Rows are points. Two turns around zero, p and q, are shown by what they do to some points. Where does a point land after both, in the order given? Backwards means that the second turn is done in reverse. Each puzzle has new turns, and all numbers are rounded.

Turn p:
[-46  30  38] -> [-58  24  23]
[-8  8 38] -> [-33 -12  19]
[ 23 -32 -21] -> [ 30 -20 -27]
[-30  -3 -13] -> [-11  25 -19]
[ 62  -4 -42] -> [ 73 -18   3]
Turn q:
[-19  39  -5] -> [ -3  13 -42]
[-54  -1 -49] -> [ 63  -6 -37]
[ 17 -43  39] -> [-22 -36  44]
[40 30 22] -> [-46  28   6]
[ 16 -25  -7] -> [ 9  0 29]
Where do these land?
q, then p: [ 49  48 -19] -> [-12  52  47]
p, then q: [-17 -15 -15] -> [17 19 -9]
p, then q: [-15 -42  -2] -> [43 11  1]
p, then q: [60 -6 35] -> [ -8 -42  55]
q, then p backwards: [-7 12  6] -> [ -9 -12   0]
q, then p: [-70   3  -6] -> [ 57 -12 -39]

Turn p:
[  9  49 -11 -10   3 -48] -> [-14  -5  30  15 -38 -48]
[ 36 -25 -30 -19  15 -36] -> [ 49  -5  45  12  -1 -10]
[-32  -1  77   1 -22  38] -> [-71  18 -22 -22  39  32]
[-41  18  18   3   3 -27] -> [-40 -22  11 -17 -25   1]
[ 50 -33  -8  88 -12   3] -> [ 33  41 -15  61 -28  63]
[ 4 -5 10  8 29 14] -> [ -2 -19  -9  20  17  10]
[-32 -32 -45  15 -47  57] -> [ 39  25 -64 -53  -6  27]
[ -6   1  -9 -69  -5  27] -> [ 11  -3  -2 -42  45 -42]
[ 11  28  -2 -18  35 -30] -> [ -6 -29  27  23  -5 -35]
Turn q:
[-10  13  38   5 -45  -9] -> [17  6 34 40 26 -7]
[ 39  23 -20  24  -4  -1] -> [ 25  20 -29  17 -27  11]
[ 72  43  14 -29  -4  53] -> [-17  74 -25  32 -36 -47]
[ -4 -39  42  17 -11 -57] -> [  8 -68  30  36   0   2]
[-67 -43 -47  20  25  40] -> [  7  -7  24 -99   7  25]
[-17  22   5 -31  38 -11] -> [-27 -10 -33 -10  31 -19]
[-21 -27  -9  49  -4  11] -> [ 41 -15  25 -31 -12  14]
[  7   7 -22 -54   6 -27] -> [-53   0 -27  13  12  20]
Where do these land?
p, then q backwards: [-61 -10  -2  -4  -5   1] -> [-16 -32 -33  -1  38  -1]
q, then p: [ 70  37  58 -38  24 -17] -> [  11   -8   11    2 -103   31]
p, then q backwards: [ 30  31  40 -30 -29 -47] -> [  1 -18  38 -45 -33  50]
p, then q: [ -3  24 -25  41   5  16] -> [ 20  18   5  -1 -15  47]
p, then q: [-83 -45  23  37 -30  -5] -> [-51  69  48 -41  18  -6]
p, then q: [ 51  -6   5  -7  16 -39] -> [ 41 -22   5  28  -8 -39]
q, then p backwards: [-27 -22 -53  -5  -4  22] -> [-36 -39  18  -1 -37  -6]
q, then p: [ 30  -3 -11   6  -8  45] -> [-25  33   1  -7 -17 -33]
p, then q: [ -7  -6 -36   0  32  24] -> [-12  -9  -5  -4 -47  22]

Turn p:
[-22 -27 -17   9  33  -1   4  -4   8] -> [  3   7 -23  10  -3 -21  21  18  29]
[ 28   1  -5 -19 -19 -20  -3  16 -47] -> [-29 -11  20 -30   3  17 -39  17   1]
[ 23 -16 -33   4  21 -18   4 -16  49] -> [ -9  34 -48 -14 -31 -10  23  -3  -6]
[-20   0  46  11  16 -11 -17 -18  -1] -> [ -1 -23  19  16  -5 -30  10 -34  17]
[ 12  18 -10  20  -7  21 -13 -10  -1] -> [ -5 -12   2  -3   9   9  24   3 -28]
[ 11  11  51  16  17  -8  -9  29 -27] -> [ 15 -41  42 -24 -15  -2  -2 -15  22]
[-33  27   0   1  11   5  15  -5   0] -> [ 19   3  17  30  -4 -17   3  15  -9]
[ 24  19 -24 -28 -17  26 -30  14   2] -> [  0  20   5 -37  36  10  -3   4 -34]
[  8  -5 -41 -11 -43  -4  -3  18  11] -> [  0  11 -37 -13  17  20 -31  14 -27]
[-31 -27  34  -3 -13  10  52 -25   8] -> [  7  13   2  64  -9  23  -5 -21  34]
Turn q:
[  4  -2   0 -13  14   8 -22 -26  20] -> [ 23 -13 -10  10  -2 -17 -17 -23  -2]
[  7  39  17  13   1  -3   4   4 -16] -> [13 18  7 25 -3 28  9 16 -4]
[ 24   8 -18  -6   7  23   9  -6 -40] -> [ -8  -3  -9  23 -10  -8  45   0 -19]
[ 16 -19  26   2   3  31  32   3  30] -> [ -8  22  -8 -20  -1  18   7 -52  11]
[ -6 -41  16   7  14   1   3   2 -20] -> [-15 -23   4 -15  34   7  15 -13  -5]
[-17  13 -34  23   9 -61  -7 -25 -12] -> [ 20 -37  29  12  -4 -13  -1  50  36]
[-32  34  -6 -28   1  -6  20 -18 -12] -> [ 40   7  19 -16 -23  -5  14  22 -20]
[ -2  19  -5  31   2  12 -13  44  34] -> [ -8  39 -36   3  11  10 -24  16  28]
[-27 -14 -15   7 -45 -24 -30  -3  15] -> [-17   0  28  -6   8 -34 -46  22   5]
[ 33 -38  19 -36  -7  20   5  25   1] -> [-41 -10 -22 -17 -10  14  -2 -38 -31]
Where do these land?
p, then q backwards: [ -9 -10  -3  -7  46  97 -13  10   3] -> [-46  10   9  61  36  25  45 -16 -43]
p, then q: [  8  -4  20 -20   2 -24  15 -16  10] -> [ 16  14  26  15  -1 -12 -23   2  -1]
q, then p: [ -8   4  19   0 -14  56 -17  -5 -19] -> [-23 -18  37   9 -26 -16  12  31  -9]
p, then q: [ 13 -14  -2  25 -18   9   5 -28   2] -> [  2  16   8 -14  16 -26  26  -2   9]
p, then q: [-28   0  10  11  -6 -39   6 -12   6] -> [-19 -12  22  14  14 -17 -21  14  22]
q, then p: [  7 -14  -2  -3 -22 -36  -2  27  21] -> [ 20   0 -13   1  42 -20 -12 -17   1]
p, then q: [ -5 -13   8  -4   8 -15  32  20 -17] -> [-15  20 -12   5   1  -2 -36 -12   4]
q, then p: [ 12   4  17  10  45 -28 -15  -7 -18] -> [  3   1 -24 -15   5  29  38   5  29]
p, then q: [ -1  -3 -32 -16 -21 -18  -7  -4  -4] -> [  7  -6 -17   4  11 -14  -4  36 -11]
p, then q: [ 10  51 -35   3 -21  -2  -4  16  16] -> [-26 -13  -5  23   0   9  29  27 -43]
